Every row gives one point. The points of each table are mixes of a few directions, plus a little noise. Count the directions of each table, and those that both share. Where both have some left over, give the other angles between the two spaces (their principal angles), to ten degrees, smallest first.

First:
[[ 0.7  0.2 -3.2]
 [ 0.3  0.1 -0.9]
 [-0.2  0.0  0.3]
 [ 1.0  0.2 -4.7]
 [ 0.8  0.0 -3.4]
 [ 0.4  0.1 -2.5]
 [-3.3 -0.7 14.5]]
Second (5 x 3):
[[ 0.8  0.3 -6.1]
 [ 2.2 -0.3  0.9]
 [-4.2  0.4 -0.5]
 [ 3.8 -1.1  9.6]
 [-2.7  0.5 -3.6]]
Directions: first 1, second 2, shared 1

First:
[[ 2.7 -4.0 -2.2 -7.6 -2.8  8.1 11.4 -9.8]
 [-0.2  0.3  0.1  0.4  0.2 -0.5 -0.7  0.6]
 [ 0.5 -0.8 -0.4 -1.4 -0.5  1.6  2.1 -1.8]
 [ 1.5 -2.3 -1.3 -4.3 -1.6  4.7  6.6 -5.7]
 [-1.1  1.7  0.9  3.1  1.1 -3.4 -4.7  4.1]
 [-0.8  1.1  0.6  2.1  0.8 -2.3 -3.2  2.8]
 [-1.7  2.5  1.3  4.6  1.7 -5.0 -7.0  6.0]
 [-1.1  1.6  0.9  3.0  1.1 -3.2 -4.5  3.9]]
Second (8 x 8):
[[ 0.6 -7.9 -4.4  3.2 -2.3  6.5 -7.9 -1.2]
 [-2.1  2.4  0.2  3.5  1.1 -3.1  4.6 -1.8]
 [ 0.8  5.6  4.4 -1.3 -0.8 -1.7 -0.9 -4.3]
 [ 2.9 -1.5  0.8 -5.7 -1.1  2.9 -4.9  2.6]
 [ 1.5  5.2  4.8 -0.7 -2.1 -0.1 -4.6 -7.1]
 [-2.4  1.5 -0.9  1.4  2.6 -4.3  8.3  3.1]
 [-1.6  0.7 -0.6  2.1  1.3 -2.2  4.2  0.7]
 [ 0.1 -6.2 -4.5 -2.0  1.2  2.1  1.1  7.9]]
Directions: first 1, second 3, shared 0; angles 90

First, 11 rows:
[[ 1.3 -1.2 -2.5 -6.7  4.3  2.5 -2.8 -0.3 -1.2 -1.4  1.4]
 [-1.8 -1.3  5.3 -3.9 -5.8 -5.9  0.4 -0.6  4.0  3.3  2.5]
 [-3.7  1.7  2.9  2.7 -1.8 -1.8 -3.7 -0.8 -3.1 -0.5 -1.1]
 [-2.3 -4.2 -1.1 -0.3  1.1  2.0  1.8  2.0  5.0  0.2 -0.9]
 [-4.0  1.5  6.5  2.8 -3.7 -6.9  1.6 -1.5  3.0  5.2  0.2]
 [ 5.7  4.8 -5.2 -3.8  5.2  3.6  1.3 -0.9  1.6  2.8 -0.7]
 [-0.4 -3.5 -1.0  3.1  6.6 -0.6  5.7 -0.2 -1.0 -0.7  0.6]
 [-1.3 -5.4 -1.2 -3.2  5.6  0.9  2.3  0.5  1.4 -0.7  1.5]
 [-5.2  4.2  3.7  5.1 -3.4 -2.1 -6.1 -0.9 -3.6  0.4 -3.0]
 [-2.1  0.4  0.4  3.2  1.8  0.6 -3.8 -0.8 -6.6 -3.6 -1.0]
 [13.5  2.7 -7.7  0.4 -9.6  7.3  4.0  2.9  0.3 -5.3  0.4]]
Second, 8 rows:
[[ 13.2  -2.5  -3.7  -9.2  -1.4   0.2   2.9  -1.5  -8.2  -7.1   8.1]
 [ -4.2   0.5   0.9   2.8   1.1   0.2  -0.9   0.5   2.4   2.0  -2.6]
 [ -7.7  -1.2  -1.1   4.6   8.0   3.1  -1.3   1.2   2.3   1.6  -4.7]
 [  1.1   0.4   0.4  -0.6  -1.7  -0.7   0.2  -0.2  -0.2  -0.1   0.7]
 [ -7.0  -1.4  -1.3   4.1   8.0   3.1  -1.2   1.1   1.9   1.2  -4.3]
 [ -2.2  -0.2  -0.1   1.4   1.8   0.6  -0.4   0.3   0.9   0.6  -1.3]
 [  3.7   3.1   3.6  -1.6 -10.7  -4.6   0.3  -0.8   1.2   1.6   2.3]
 [  3.0   1.2   1.4  -1.6  -5.1  -2.1   0.4  -0.5  -0.2   0.1   1.8]]
Directions: first 6, second 2, shared 2

First, 9 rows:
[[  3.4   0.5  -1.7  -1.9   1.9   1.9   3.5   2.1  -1.2   2.6   1.4   0.8
    1.0   0.0   2.7   2.5   2.1   6.5]
 [ -2.5   2.4   3.3  -3.9  -7.4  -0.1  -2.6   4.9   3.7   2.3   0.5  -2.9
    3.7  -2.7   0.7   1.1  -1.8   2.4]
 [ -0.9   6.5  -4.1  -6.0  -4.6  -6.2   0.1   1.3  -0.3  -0.2   1.3  -3.2
    2.7  -2.0   0.7   0.9  -5.3   1.2]
 [  3.6  -8.0  -1.6   6.2   7.2   5.3  -1.3  -0.6  -2.4  -2.4  -3.9   2.8
   -6.7   4.2  -2.1  -3.5   4.0  -3.0]
 [  4.3  -1.9  -1.9  -0.9   3.4   2.0   5.1   0.8  -2.9   2.6   1.8   2.1
    3.3  -2.5   1.5   2.0   3.5   4.7]
 [ -3.1   4.0   1.3  -1.4  -3.5  -2.0  -2.4   0.3   2.5  -0.3   0.0  -2.1
   -1.5   1.8   0.7   0.1  -3.0  -0.2]
 [ -1.4  -3.9   4.4   9.5   7.7   3.0   1.4  -8.4  -0.1  -2.1   0.0   4.7
   -5.1   4.5  -1.2  -1.2   4.7  -5.6]
 [ -2.9   2.9  -1.3  -6.6 -10.1  -6.0  -2.1   3.6   0.2   0.2   0.7  -4.1
    9.0  -8.7  -2.2  -0.4  -5.6  -2.8]
 [ -0.4  -2.2   1.1   5.4   4.9   2.0  -1.3  -3.7   0.1  -2.6  -1.9   2.0
   -7.0   5.9  -0.9  -1.7   1.6  -3.1]]
Second, 11 rows:
[[ -1.0  -4.1  -0.3   8.6  -0.9   2.1  -3.1  -5.1  -1.0  -7.6   0.8   2.7
    1.6  -3.4  -1.2  -0.4   0.7  -6.3]
 [ -4.8   0.7   5.3   1.8  -3.7  -0.9   0.9  -3.0   3.3  -0.7   3.3   0.7
    4.4  -2.8   0.1   1.1  -0.3  -2.1]
 [  2.5   0.3  -1.5  -0.5   7.5  -2.4   6.3  -4.4  -3.8   3.3   0.6   2.5
   -0.5   0.9  -0.6  -0.3   2.4  -0.6]
 [ -0.4   2.9   2.1  -0.2   3.0   1.4  -4.0   1.3   2.4   2.2  -4.3  -2.2
  -10.9  10.4   1.0  -1.1  -0.1   1.2]
 [  1.7  -0.5  -2.5   0.8  -2.4   0.5  -2.7   0.5  -1.8  -2.0  -0.8  -0.4
    2.3  -3.5  -0.3   0.5  -0.4  -1.4]
 [ -3.6  -8.4   7.6  -7.9  -5.2   3.0   1.7  14.2   6.9   6.5  -1.4  -2.9
    1.7   0.1  -2.5  -4.4   0.0   4.5]
 [  4.0  10.7  -2.5  -0.3   6.9  -5.1   0.6  -9.6  -6.1   5.7  -1.0  -0.1
   -1.7   1.4   1.1   3.3   2.1  -2.1]
 [ -3.8  -2.2   3.3   4.2  -0.1   2.2  -0.8  -1.0   4.1  -3.9   0.7   1.2
   -4.5   4.9   0.7  -1.4  -0.6  -0.9]
 [ -2.3  -0.7   2.5   1.0   0.4   0.6   1.1  -0.6   2.0  -0.3   0.8   0.8
   -1.2   1.8   0.1  -0.6   0.0  -0.2]
 [  4.7   3.7 -10.5  -2.1  -3.7  -1.0  -1.9   2.2  -3.7  -5.1   1.4  -1.1
    2.8  -3.9   3.1   3.2  -3.6   4.9]
 [  3.2  -2.4  -3.6  -5.2  -2.1  -0.6   2.1   5.3  -2.7   2.3   0.0  -1.0
    6.3  -6.3  -1.0   0.0   0.0   2.6]]
Directions: first 5, second 6, shared 4; angles 60

First (9 x 32):
[[  8.4   5.6   2.6   3.1   1.5  -0.1   1.9  -5.1  -1.3   6.3   0.1  -0.2
   -3.9  -3.6   7.5  -7.3   0.9  -1.2  10.7  -5.8  -2.9  -0.6   3.4   3.3
    1.1   1.4   4.7  -6.8  -5.7   2.3  -0.4   2.3]
 [ -4.1  -5.0  -2.7  -2.1   0.4  -1.8  -0.2   3.5   4.7  -4.2  -0.8  -1.0
    2.0   1.3   2.8   0.4   0.6  -0.1  -5.9   2.1   2.3  -0.1  -1.8   0.5
   -0.9  -2.1  -0.7   1.4   2.7  -3.9   2.7  -2.3]
 [ -4.3  -5.5  -6.0  -2.7  -1.9   1.8   3.4   5.9   3.0 -10.1   2.7   5.8
    6.2   5.4   0.9   3.7   3.6   2.0  -4.2   5.2   6.0  -2.3  -9.2   3.8
   -3.0 -10.5  -3.6  10.3   3.2  -6.5   1.7  -4.5]
 [  1.7   2.1  -0.6  -0.1  -0.4   2.4   4.7  -0.2   0.0  -0.9   1.4   1.1
    0.9   0.0   3.2   0.2   2.2  -0.3   4.8   0.0   1.1  -1.8  -1.6   2.7
   -0.9  -3.9  -0.7   0.2  -0.3  -0.8   1.3  -0.6]
 [  0.9   0.8   3.0   1.6   0.5  -2.2  -6.1  -2.4  -3.0   4.5  -1.6  -1.4
   -3.0  -1.5  -5.0  -1.3  -3.5   0.3  -1.6  -1.9  -3.4   2.4   4.1  -3.8
    1.9   7.0   1.9  -2.5  -1.9   3.9  -3.3   2.6]
 [ -7.3  -3.9  -3.4  -3.8  -1.2   2.0   5.1   5.2   4.3  -6.8   0.3  -1.6
    4.5   2.3   0.0   7.0   2.0  -0.7  -5.8   5.6   4.2  -1.4  -3.7  -0.2
   -1.8  -5.1  -5.3   3.7   6.7  -4.3   4.8  -3.4]
 [  2.8   2.4   4.1   2.1   1.7  -3.2  -5.3  -4.0  -1.8   7.2  -2.4  -3.8
   -4.7  -3.8  -1.2  -4.1  -3.4  -1.0   0.8  -4.1  -4.7   2.5   6.9  -3.2
    2.4   8.8   3.7  -6.9  -3.0   4.6  -2.2   3.3]
 [ -3.3   1.2   1.0  -1.0  -1.5   2.4   1.1   0.7  -2.5  -0.7   0.2  -1.0
    1.1   0.6  -7.3   6.6  -0.8   0.0  -2.0   2.8   0.1   0.2   0.2  -3.4
   -0.3   1.1  -3.7   2.0   3.4   2.0  -0.3   0.4]
 [  5.1   2.1   2.1   2.8   0.7  -1.7  -4.7  -3.4  -3.3   4.4  -0.1   2.2
   -3.0  -1.1  -1.1  -5.1  -1.5   1.1   3.4  -3.7  -2.8   1.2   2.0   0.1
    1.1   3.6   3.9  -1.5  -5.2   3.0  -4.3   2.3]]
Second, 11 rows:
[[ -0.5   0.0  -0.4   0.0   0.2   0.0   0.9   0.0   0.0   0.4   0.0   0.5
   -0.7  -0.2   1.0  -0.7   0.1   0.0   0.1   0.7  -0.3  -0.2   0.6   1.2
    0.8  -1.1   0.2   0.4  -1.0   1.0  -0.3  -0.8]
 [  2.0  -1.0   2.5   0.5  -2.4  -0.9  -3.8   0.1   0.0  -2.3   0.8  -2.1
    4.7   0.4  -5.1   4.2  -0.5   0.0  -1.2  -3.4   1.2   0.5  -3.2  -5.4
   -4.0   4.9  -1.7  -1.2   4.1  -3.6   1.3   3.3]
 [ -0.2   0.3  -0.3   0.0   0.3  -0.1   0.7   0.0  -0.1   0.4  -0.1   0.7
   -0.8  -0.2   1.0  -0.8   0.0   0.1   0.2   0.9  -0.2   0.0   0.6   0.8
    0.3  -0.7   0.4   0.3  -0.6   0.8  -0.1  -0.6]
 [ -0.9   0.4  -1.4  -0.1   1.3   0.2   1.8  -0.1  -0.1   1.2  -0.3   1.1
   -2.1  -0.1   2.7  -2.1   0.3   0.2   0.7   1.7  -0.3   0.0   1.7   2.5
    2.0  -2.7   0.8   0.5  -2.0   2.1  -0.6  -1.7]
 [  1.9  -0.6   2.8   0.1  -2.5  -0.9  -4.0   0.0   0.2  -2.8   1.0  -2.4
    4.9   0.5  -5.4   4.5  -0.4  -0.1  -1.2  -3.1   1.2   0.3  -3.6  -5.9
   -4.2   5.1  -2.1  -0.8   4.4  -3.9   1.4   3.6]
 [ -0.1   0.1  -0.1   0.0  -0.1   0.1   0.2   0.1  -0.2   0.3  -0.3   0.2
   -0.4   0.0   0.4  -0.2   0.2   0.1   0.0   0.4   0.1   0.1   0.4   0.5
    0.3  -0.4   0.1   0.1  -0.1   0.4   0.2  -0.4]
 [  4.0  -1.8   4.8   0.6  -4.3  -1.4  -7.2   0.4   0.4  -4.9   1.6  -4.5
    8.4   0.8  -9.6   8.1  -0.7  -0.1  -2.4  -6.1   2.3   0.7  -6.4  -9.9
   -7.3   9.5  -3.3  -1.8   7.6  -7.4   2.5   6.1]
 [  3.8  -1.5   4.8   0.8  -4.6  -1.6  -7.1   0.3   0.3  -4.8   1.5  -4.4
    8.5   0.8  -9.9   7.8  -0.4   0.0  -2.8  -6.1   2.4   0.7  -6.4 -10.0
   -7.3   9.4  -3.1  -1.9   7.6  -7.4   2.4   6.5]
 [ -3.5   1.5  -4.6  -0.7   3.8   1.3   6.6  -0.1  -0.3   4.4  -1.4   3.8
   -7.8  -1.0   8.7  -7.1   0.7   0.1   2.1   5.3  -1.9  -0.6   5.5   8.9
    6.7  -8.7   3.1   1.8  -7.2   6.5  -2.4  -5.7]
 [ -4.8   1.8  -5.8  -0.8   4.9   1.7   8.4  -0.4  -0.6   5.1  -1.7   4.9
   -9.6  -1.0  11.1  -9.0   0.9   0.0   2.9   7.1  -2.8  -0.6   7.4  11.5
    8.6 -11.1   3.7   2.0  -8.9   8.4  -2.9  -7.2]
 [ -2.1   0.9  -2.6  -0.3   2.1   0.6   3.9  -0.3  -0.2   2.6  -0.7   2.3
   -4.2  -0.4   4.9  -4.0   0.1  -0.1   1.4   3.1  -1.2  -0.3   3.3   5.2
    3.9  -4.8   1.8   0.8  -4.0   3.9  -1.5  -3.1]]
Directions: first 4, second 1, shared 0; angles 60

First, 8 rows:
[[  1.5   0.8   1.8   0.8   1.5  -3.4   0.2   6.5   0.9   3.0  -3.0   4.5
   -2.6   5.8  -1.4   6.6  -1.8  -0.2   0.3   0.5  -4.9  10.5   4.1  -3.8
   -1.0  -7.0   1.5   3.6   1.5   4.0  -0.3  -1.3]
 [  2.0   2.5  -3.0   4.2  -5.9  -1.8   0.6   1.9  -3.7  -0.6   2.6  -3.7
   -1.7  -5.6  -3.8  -2.3   0.2   2.4  -3.3   0.8  -3.1  -8.2  -2.2   1.6
   -4.9  -5.7  -6.7  -7.8   1.2   0.6  -3.3   1.2]
 [ -1.3  -1.8  -1.2  -7.6   3.4   2.6   1.3  -4.9   5.6   0.6  -3.9   2.3
    6.1   1.5   3.0  -5.4  -1.8  -0.4   3.2  -0.5   4.2  -0.5  -1.8   2.5
    1.9   7.2   1.9   5.5  -0.7   0.9   1.5  -1.3]
 [  2.1   2.4   0.8   6.8  -3.4  -3.8  -0.7   6.9  -4.6   0.8   2.2  -0.6
   -5.9  -0.1  -3.9   6.0   0.5   0.9  -3.1   0.8  -6.1   2.6   2.4  -3.1
   -3.2  -9.9  -2.6  -4.5   1.5   1.4  -2.2   0.7]
 [ -1.2  -1.7   2.7  -3.1   5.1   0.5  -0.4   0.2   3.3   1.3  -3.0   4.2
    0.7   6.0   2.6   3.5  -0.7  -2.0   2.7  -0.4   1.1   9.3   2.8  -2.2
    3.5   2.7   5.6   7.3  -0.5   0.7   2.5  -1.3]
 [ -3.1  -2.7   3.9   0.8   3.8   3.3  -2.3  -3.9  -1.0  -2.5   2.9  -1.0
   -1.2   1.2   3.9   2.4   3.3  -3.0   1.2  -1.0   5.1   2.5   1.1  -1.2
    6.1   8.0   6.5   2.7  -2.4  -5.6   3.7   0.8]
 [  1.0   1.3  -1.0   3.3  -3.1  -1.1  -0.1   1.5  -2.7  -0.5   2.0  -2.2
   -1.9  -2.7  -2.1   0.0   0.6   1.0  -2.0   0.4  -1.9  -3.5  -0.6   0.2
   -2.3  -3.5  -3.1  -4.4   0.6  -0.1  -1.6   0.8]
 [ -1.2  -0.9  -4.0  -4.9  -1.4   3.8   1.4  -8.1   2.2  -2.1   0.2  -3.5
    6.4  -6.1   1.6 -10.9  -0.1   1.1   0.8  -0.4   5.6 -12.8  -5.9   5.9
   -0.2   8.4  -3.1  -2.2  -1.1  -1.9  -0.3   0.4]]
Second, 9 rows:
[[  1.7  -1.7   3.5  -0.5   2.0  -1.4  -2.4   1.9   2.1   1.7  -1.4   4.4
   -1.4   6.1   3.1   6.7   2.5  -1.7   1.5   0.7  -0.9  10.9   6.5  -5.7
    3.4  -2.7   5.9   3.8   1.0   0.7   0.4   0.5]
 [ -4.5  -2.0  -0.7  -6.2   5.2   4.9   1.7  -7.0   3.5  -1.6  -1.7  -0.7
    5.5  -0.6   2.6  -6.8  -2.1  -1.2   3.1  -1.6   6.9  -4.0  -5.1   5.2
    3.3  12.8   2.2   5.6  -2.8  -2.4   3.7  -1.6]
 [ -7.0   1.9   3.2   8.3   4.6   1.9   1.2   3.4  -8.1  -3.3   5.0  -5.1
   -7.2  -1.5  -5.1   4.2  -3.1  -1.8  -2.4  -2.5  -0.1  -0.3  -5.5   3.1
    0.5   4.8  -0.1   0.9  -4.3  -5.0   4.9  -2.0]
 [ -0.2   1.2  -1.1   1.9  -1.5  -0.3   0.7   0.9  -2.0  -0.5   1.2  -1.9
   -1.0  -2.3  -2.1  -1.0  -0.7   0.8  -1.3  -0.1  -1.0  -3.5  -1.9   1.4
   -2.0  -1.3  -2.8  -2.5  -0.1  -0.1  -0.7   0.0]
 [ -6.6   3.5  -1.0   3.2   4.7   0.8   4.9   4.5  -4.3  -0.8  -0.3  -3.1
   -2.7  -1.5  -7.7  -1.3  -8.7   0.5  -1.3  -2.4  -2.0  -2.8  -9.2   7.0
   -4.1   3.4  -4.9   3.1  -3.3   0.4   3.5  -4.4]
 [  1.8  -0.4  -2.8  -2.9  -3.0   0.6   0.1  -3.8   1.9  -0.3  -0.3  -1.0
    3.7  -3.2   1.4  -5.4   1.2   1.3   0.2   0.7   1.6  -6.5  -1.0   1.6
   -1.0   0.8  -2.3  -3.0   0.9   0.4  -2.0   1.1]
 [  5.8   0.1   0.8   3.3  -5.6  -3.8  -3.1   3.1  -0.8   1.4   1.4   1.5
   -2.8   0.9   1.2   5.3   5.0   0.6  -1.7   2.0  -4.0   3.7   7.1  -6.3
   -0.7 -10.3   0.3  -5.3   3.3   1.5  -4.0   2.9]
 [  4.7   0.5  -3.0  -6.0  -2.1  -3.2   1.3   2.0   6.1   4.2  -6.2   5.5
    4.5   3.1   0.3  -1.7  -1.9   2.1   1.6   1.5  -3.5   3.4   2.9  -1.5
   -3.2  -7.1  -2.1   1.7   3.4   7.2  -3.7  -0.6]
 [  4.2  -3.0   0.9  -1.0  -4.1   0.4  -4.3  -5.2   1.7  -0.8   2.4   0.2
    1.6  -0.9   6.4   0.2   8.1  -0.7   0.3   1.6   3.0  -0.9   6.1  -4.7
    3.9  -0.5   3.9  -4.2   1.8  -2.7  -2.3   4.1]]
Directions: first 3, second 4, shared 3

First:
[[ -8.5  -8.9  -7.7   5.6  -2.6  -4.6  -5.8   4.9  -7.7   0.0  -6.6 -10.1
    7.5  -6.3  -1.0  -8.6   5.9   1.6  -0.2  -5.4  10.9   1.6   3.1   0.6
   -5.6   1.7   6.4  -3.4  -3.3   0.9   0.0  -1.5]
 [  1.3   0.7   1.0  -0.1  -0.7   0.3   1.8  -0.2   1.4  -1.5   0.7   2.6
   -2.4  -0.4  -1.6   2.8   0.3  -3.2  -1.4   1.4  -3.2   0.3   0.4   0.4
    0.9  -2.0  -1.5   1.5  -0.9  -0.7   0.2  -1.0]
 [  2.0   5.1   3.6  -4.6   4.5   2.8  -1.1  -3.8   2.0   4.7   3.0   0.1
    1.5   5.8   6.1  -2.2  -5.6   8.6   4.4   0.3   1.7  -2.7  -3.5  -2.8
    1.9   4.9   0.4  -2.3   5.2   1.1   0.0   4.5]
 [  3.6   5.1   4.1  -3.7   2.5   2.9   1.5  -3.2   3.5   2.0   3.4   3.4
   -1.9   4.3   2.8   2.0  -4.3   2.9   1.7   1.9  -3.1  -1.9  -2.2  -1.3
    2.6   1.4  -1.9   0.3   3.2   0.0   0.0   2.5]
 [ -9.3 -12.2 -10.0   8.8  -5.9  -6.5  -4.2   7.7  -8.8  -3.8  -8.4  -9.3
    5.6 -10.3  -6.1  -5.8   9.9  -5.7  -3.6  -5.0   8.5   3.7   5.5   2.9
   -6.6  -2.8   5.5  -1.0  -7.0   0.0   0.0  -5.2]
 [  3.2   3.0   2.8  -1.7   0.7   1.6   2.2  -1.7   2.8  -0.2   2.6   3.8
   -3.0   2.0   0.2   3.2  -1.9  -1.1  -0.2   2.0  -4.1  -0.5  -1.0  -0.2
    2.0  -0.9  -2.5   1.3   1.0  -0.5   0.2   0.5]
 [  4.0   4.0   3.5  -2.4   1.1   2.1   2.8  -2.2   3.6  -0.2   3.0   4.9
   -3.5   2.7   0.4   4.1  -2.5  -1.1  -0.1   2.4  -5.2  -0.6  -1.3  -0.3
    2.7  -1.0  -3.1   1.5   1.3  -0.4   0.0   0.4]
 [  2.1   1.2   1.4  -0.5  -0.5   0.6   2.0  -0.4   1.9  -1.0   1.2   3.0
   -2.3   0.5  -1.2   3.0  -0.2  -2.4  -1.1   1.5  -3.5   0.2  -0.1   0.6
    1.2  -1.7  -2.1   1.4  -0.4  -0.5  -0.1  -0.5]
 [  1.5   1.7   1.6  -1.1   0.7   0.9   0.9  -1.0   1.5   0.3   1.4   1.9
   -1.1   1.5   0.6   1.3  -1.4   0.3   0.3   0.8  -1.8  -0.4  -0.6  -0.1
    1.0   0.0  -1.3   0.4   0.9  -0.1   0.1   0.7]]
Second (11 x 32):
[[  0.5   0.3   0.3   0.2  -0.2   0.0   0.7  -0.1   0.3  -0.6   0.2   0.6
   -0.6  -0.3  -0.6   0.8   0.3  -0.9  -0.3   0.3  -1.0   0.0   0.2   0.3
   -0.1  -0.6  -0.2   0.4  -0.4  -0.2   0.0  -0.4]
 [ -5.1  -0.6  -1.7  -1.7   4.2   0.1  -7.1  -1.3  -3.9   7.3  -1.9  -9.3
    9.2   3.4   8.5 -11.5  -3.1  14.8   6.6  -4.6  12.9  -2.6  -2.5  -3.6
   -2.7   8.9   6.7  -6.4   5.0   2.2   0.0   5.3]
 [  3.6   0.5   1.2   1.3  -2.9   0.0   5.0   0.9   2.9  -5.1   1.2   6.5
   -6.4  -2.2  -6.0   7.8   2.1 -10.3  -4.6   3.3  -9.1   1.5   1.7   2.4
    2.0  -6.2  -4.7   4.6  -3.2  -1.6   0.1  -3.8]
 [  3.0   0.4   1.0   1.0  -2.6   0.1   4.2   0.9   2.5  -4.2   1.0   5.6
   -5.5  -1.8  -5.1   6.8   2.2  -8.8  -4.0   2.6  -7.6   1.6   1.3   2.5
    1.8  -5.2  -4.0   3.7  -2.9  -1.3  -0.2  -3.2]
 [ -2.6  -0.2  -0.7  -0.9   2.0   0.2  -3.8  -0.7  -2.3   3.4  -0.9  -4.8
    4.8   1.5   4.3  -6.0  -1.6   7.6   3.7  -2.3   6.7  -1.4  -1.3  -1.6
   -1.5   4.6   3.6  -3.4   2.7   1.1  -0.1   2.9]
 [  0.8   0.2   0.4   0.3  -0.6   0.2   1.4   0.0   0.9  -1.3   0.5   2.0
   -1.7  -0.6  -1.6   2.0   0.5  -2.8  -1.2   0.9  -2.5   0.4   0.5   0.5
    0.3  -1.6  -1.0   1.2  -0.7  -0.4  -0.1  -1.0]
 [  1.8   0.4   0.6   0.6  -1.8   0.0   2.8   0.6   1.8  -2.8   0.7   3.7
   -3.5  -1.2  -3.4   4.6   1.4  -5.7  -2.8   1.9  -5.0   0.8   0.9   1.5
    1.1  -3.7  -2.5   2.8  -1.7  -0.7   0.0  -1.9]
 [  1.8   0.2   0.7   0.5  -1.8  -0.1   2.6   0.4   1.8  -2.8   0.5   3.8
   -3.6  -1.3  -3.1   4.3   1.1  -5.4  -2.5   1.8  -5.0   1.1   0.7   1.2
    1.1  -3.2  -2.6   2.5  -1.7  -1.0   0.1  -2.0]
 [  1.7   0.1   0.5   0.4  -1.7   0.0   2.4   0.5   1.4  -2.4   0.6   3.5
   -3.1  -1.2  -3.1   4.0   1.3  -5.0  -2.1   1.7  -4.1   1.0   0.8   1.3
    0.8  -3.2  -2.3   2.2  -1.6  -0.9  -0.1  -1.8]
 [ -4.5  -0.6  -1.4  -1.7   4.1   0.2  -6.8  -1.3  -4.0   7.1  -1.4  -9.6
    9.0   3.1   8.2 -11.4  -3.4  14.6   6.6  -4.5  12.8  -2.1  -2.5  -3.5
   -2.8   8.8   6.3  -6.4   4.4   2.4   0.0   5.2]
 [ -1.0  -0.1  -0.2  -0.3   0.9  -0.1  -1.4  -0.1  -0.8   1.4  -0.3  -1.9
    1.8   0.7   1.6  -2.4  -0.6   2.9   1.3  -0.7   2.5  -0.3  -0.6  -0.7
   -0.5   1.9   1.4  -1.1   0.7   0.4   0.2   1.0]]
Directions: first 2, second 1, shared 1
